Every row gives one point. The points of each table are mixes of a few directions, plus a little noise. Count the directions of each table, and those that both share. Where both have some left over, give the other angles between the two spaces (their principal angles), to ten degrees, smallest first.

First (7 x 3):
[[ 3.3 -0.4  1.3]
 [-2.1  0.4 -0.8]
 [ 5.1  2.4  2.5]
 [-2.9  1.8 -0.9]
 [ 7.2  3.4  3.5]
 [-6.4 -5.2 -3.5]
 [-4.2 -2.5 -2.1]]
Second (4 x 3):
[[-1.0 -6.2 -1.5]
 [ 0.6  3.6  0.8]
 [-0.8 -4.9 -1.2]
 [ 1.3  7.5  1.8]]
Directions: first 2, second 1, shared 1

First (9 x 6):
[[ 13.4  -8.9  -7.3   2.1 -11.7  -2.2]
 [  1.1  -1.5  -0.9   1.2  -1.4   1.2]
 [ -0.9   0.8   0.2   1.2   0.5  -0.4]
 [ -2.8   2.6   1.0   1.6   2.2  -1.3]
 [  1.1  -1.0   0.2  -3.8  -0.1   0.7]
 [ -3.1   0.7   1.8  -1.5   2.7   3.9]
 [ -3.6   1.8   1.4   1.4   2.6   1.6]
 [ -2.5   3.0   1.9  -3.0   3.0  -2.9]
 [ -3.0   2.4   1.5   0.6   2.4  -0.4]]
Second (7 x 6):
[[  0.2   0.7  -0.1   0.2   0.0  -1.9]
 [  0.8   2.3  -0.2  -0.3   0.0  -6.6]
 [ -0.5   0.8  -0.7   4.1  -0.6  -1.5]
 [ -2.1  -0.3  -1.8  11.2  -1.4   3.3]
 [  0.6  -1.2   1.1  -6.0   0.8   2.2]
 [  0.4  -4.0   2.0 -10.2   1.4   9.2]
 [  0.4   1.7  -0.3   0.9  -0.1  -4.7]]
Directions: first 3, second 2, shared 2

First (7 x 9):
[[  0.9   0.0  -1.2  -0.3  -3.2   1.8  -0.4   4.6  -0.2]
 [  0.8  -0.1  -0.9  -0.2  -2.5   1.5  -0.1   3.6  -0.2]
 [ -0.3   0.0   0.4   0.3   1.2  -0.9   0.0  -1.6   0.1]
 [ -1.2   0.2   1.4   0.5   3.6  -2.2   0.2  -4.9   0.1]
 [ -3.5   0.4   4.0   1.3  11.4  -6.7   1.1 -15.8   0.5]
 [  1.8  -0.1  -1.9  -0.8  -5.5   3.1  -0.5   7.7  -0.2]
 [  1.4  -0.2  -1.8  -0.6  -4.8   2.7  -0.6   6.7   0.0]]
Second (9 x 9):
[[  1.4  -0.8  -2.0  -3.0  -2.2   1.0   3.5   2.3   2.4]
 [  0.8   0.9  -0.1  -0.5   0.4  -4.2   4.6   3.6   3.7]
 [ -3.7   2.8  -0.7   4.1   3.2  -0.4  -5.0 -10.7  -2.5]
 [  1.7  -3.0   0.8  -3.7   0.6   1.0   4.0   1.1   1.3]
 [  1.2  -0.6  -0.3   1.7  -3.1   4.4   2.1   5.2  -1.6]
 [  1.5  -1.7   1.5  -0.1   0.1   1.0   4.5   3.7   0.2]
 [  1.4  -2.5  -4.1  -6.8  -5.7   5.9  -4.3   0.0  -0.4]
 [ -1.7  -1.3   7.6   4.2   7.9  -3.8  -3.1  -5.0  -4.0]
 [ -2.6   6.1  -2.9   4.4  -1.5  -4.7  -6.4   0.2   0.8]]
Directions: first 1, second 5, shared 1
